Each row is a point. To make a cloud, some directions were put in groups of two or more. Within a group, all points are equally far from the middle, so they leave a hole (a ring in 2 directions, a hollow ball in 3). The other directions are filled evenly. Then the cloud was stretched, turned, moved and blurred a little. Count the holes, and give their numbers of directions, smallest first.

Cloud, 13 rows:
[[ 31  19]
 [-45  30]
 [-47 -44]
 [ 21  35]
 [ 10  42]
 [ 34  15]
 [ 37   3]
 [ -9 -56]
 [ 37  -3]
 [ -9 -56]
 [ 34 -18]
 [-21 -56]
 [-16  45]]
Holes: 1 (2)

Cloud (20 x 3):
[[ 43  22 -36]
 [ 20  12  56]
 [ 22  59 -45]
 [ 25 -49 -60]
 [ 21  19 -53]
 [ 44  -7 -32]
 [ -2 -32 -51]
 [-52 -24  19]
 [-61 -29  25]
 [-14  33  58]
 [-17  33  17]
 [-10 -23 -39]
 [-10 -50  53]
 [ -1 -54  32]
 [ -6 -11 -49]
 [ 33  -1  32]
 [-17 -36  14]
 [-32 -18  11]
 [  5   2  25]
 [ 14  52   7]]
Holes: 0

Cloud (20 x 3):
[[ 35  18 -46]
 [-19 -52  -7]
 [ 23 -31  45]
 [ 35   4 -30]
 [ 38  38 -27]
 [ 27 -39 -23]
 [ -6 -76 -17]
 [  8  28  33]
 [ 12  62  13]
 [ 30 -25  22]
 [-26 -80  28]
 [-15  43 -14]
 [-14 -24 -28]
 [ -6  16  34]
 [-25 -59  30]
 [  1   1 -61]
 [ 29 -59  20]
 [ 25  22  21]
 [-14 -28  55]
 [ -6   9 -55]]
Holes: 1 (2)

Cloud, 31 rows:
[[ 31  38  39  19]
 [ 10  30  30 -32]
 [-29  46  -8  19]
 [-12  -5 -87  23]
 [-29  33 -26 -21]
 [-19  73 -58   8]
 [ 31  -8  41 -19]
 [ -1 -29 -50  -1]
 [-28 -52 -34  12]
 [-29  23 -26  48]
 [ 18   7   7  34]
 [-39  31 -28  33]
 [-62  39 -22  52]
 [ 62 -35  21 -44]
 [  7  36 -49  -4]
 [-42  29  -3 -15]
 [ 64  52  -5 -15]
 [-80  46  33  12]
 [-10  33 -64  19]
 [-50  35  -9  10]
 [  1 -18  32   4]
 [  3 -33  -3   4]
 [-67  29  37  22]
 [ 23  59   5 -18]
 [ -9   2  23  21]
 [-33  -2 -31  35]
 [ 41 -26  19 -18]
 [ 52 -35  33 -38]
 [-29 -50 -17  21]
 [ 35  31   9 -12]
 [ 53 -56   1   9]]
Holes: 0

Cloud (32 x 4):
[[-23 -18   0  33]
 [-43 -40  -9  28]
 [ 64 -29  43  -2]
 [ 36 -22  22  -6]
 [ 23  35 -23  -4]
 [ 45   5   4 -44]
 [ 58 -37  -4  15]
 [ 14  13  17  -4]
 [-45 -26 -14  30]
 [-14  -3  35  12]
 [ 23   5  12  55]
 [-20  -9  16  -9]
 [  0 -66   6  53]
 [ 27 -38   6 -28]
 [  7 -72 -21  12]
 [-64   4  -6  53]
 [  5  47  18  64]
 [  1  21 -34  15]
 [ 18  46  32  56]
 [ 76 -48  18  -8]
 [-58 -10  -2  47]
 [-43  19 -17  58]
 [ 14  -1  -2  48]
 [-14 -24 -22  10]
 [ 57  23  18 -10]
 [ 33 -25  31  -2]
 [-11  21   5  75]
 [ -5  37 -12  33]
 [ 23 -95  -2  50]
 [ 24  31 -15  38]
 [ -3   4   5  78]
 [ 34 -75   5  45]]
Holes: 0
